Rows are points. Each copy is the shape, with its points in the same order, turned, moved and blurred by noise. Is it also mirrored, or only turned?

Shape (6 x 2):
[[-0.13  0.17]
 [-0.32 -0.09]
 [ 0.11  0.17]
 [-0.35  0.14]
 [-0.30  0.27]
 [ 1.00 -0.18]]
Copy 1 (6 x 2):
[[-0.26 -0.09]
 [-0.21 -0.38]
 [-0.10  0.11]
 [-0.41 -0.23]
 [-0.48 -0.10]
 [ 0.76  0.52]]
Copy 1 is: only turned
Copy 2 (6 x 2):
[[-0.10  0.10]
 [-0.23 -0.03]
 [ 0.15  0.04]
 [-0.25  0.10]
 [-0.21  0.35]
 [ 0.97 -0.48]]
Copy 2 is: only turned
Copy 3 (6 x 2):
[[-0.19  0.06]
 [-0.55 -0.02]
 [-0.08 -0.07]
 [-0.44  0.22]
 [-0.35  0.24]
 [ 0.43 -0.86]]
Copy 3 is: only turned

Shape (9 x 3):
[[ 0.62  0.13 -0.15]
 [ 0.61  0.18  0.15]
 [ 0.45  0.27 -0.21]
 [ 0.42 -0.15 -0.97]
 [ 0.62 -0.05  0.05]
 [-0.14 -0.49  0.03]
 [ 0.29  0.22  0.00]
 [-0.22 -0.16  0.03]
 [-0.65  0.22  0.07]]
Copy 1 (9 x 3):
[[ 0.58  0.05  0.12]
 [ 0.44  0.34  0.09]
 [ 0.40 -0.04 -0.07]
 [ 0.68 -0.82  0.30]
 [ 0.43  0.22  0.29]
 [-0.30 -0.13  0.60]
 [ 0.21  0.11 -0.06]
 [-0.33 -0.11  0.28]
 [-0.69 -0.20 -0.18]]
Copy 1 is: only turned
Copy 2 (9 x 3):
[[ 0.10 -0.49 -0.42]
 [-0.24 -0.59 -0.37]
 [ 0.10 -0.27 -0.46]
 [ 0.87 -0.14 -0.24]
 [-0.06 -0.62 -0.22]
 [-0.11 -0.11  0.53]
 [-0.15 -0.24 -0.35]
 [-0.18  0.12  0.20]
 [-0.41  0.60  0.08]]
Copy 2 is: mirrored
Copy 3 (9 x 3):
[[ 0.08 -0.40  0.37]
 [-0.17 -0.26  0.50]
 [-0.09 -0.35  0.15]
 [ 0.71 -0.51 -0.27]
 [ 0.07 -0.21  0.52]
 [ 0.24  0.56  0.10]
 [-0.23 -0.13  0.18]
 [-0.05  0.44 -0.03]
 [-0.41  0.56 -0.38]]
Copy 3 is: mirrored

Shape (10 x 4):
[[-0.09  0.24 -0.13  0.00]
 [ 0.46  0.21 -0.71 -0.27]
 [-0.11 -0.04  0.33  0.66]
 [ 0.21 -0.35  0.19  0.17]
 [ 0.66 -0.57 -0.19  0.16]
 [-0.06 -0.16  0.11 -0.43]
 [ 0.02 -0.65  0.28 -0.38]
 [-0.73  0.11 -0.36  0.15]
 [-0.03  0.32  0.17  0.58]
 [-0.57 -0.11 -0.44 -0.38]]
Copy 1 (10 x 4):
[[-0.07  0.02 -0.13 -0.29]
 [-0.64  0.11  0.31 -0.71]
 [-0.05  0.33 -0.49  0.43]
 [-0.08  0.52  0.14  0.24]
 [-0.56  0.64  0.48  0.18]
 [ 0.31  0.22  0.33 -0.24]
 [ 0.36  0.40  0.63  0.16]
 [ 0.02 -0.61 -0.18  0.02]
 [-0.17  0.25 -0.63  0.09]
 [ 0.15 -0.52  0.35 -0.23]]
Copy 1 is: mirrored
Copy 2 (10 x 4):
[[ 0.01  0.35  0.07  0.14]
 [ 0.44  0.69  0.32 -0.42]
 [-0.14  0.11 -0.74  0.27]
 [-0.12  0.16 -0.30 -0.27]
 [ 0.16  0.23 -0.45 -0.78]
 [-0.29  0.04  0.22 -0.24]
 [-0.45 -0.33  0.00 -0.55]
 [ 0.38 -0.21  0.07  0.50]
 [ 0.02  0.47 -0.55  0.36]
 [ 0.26 -0.30  0.49  0.17]]
Copy 2 is: mirrored
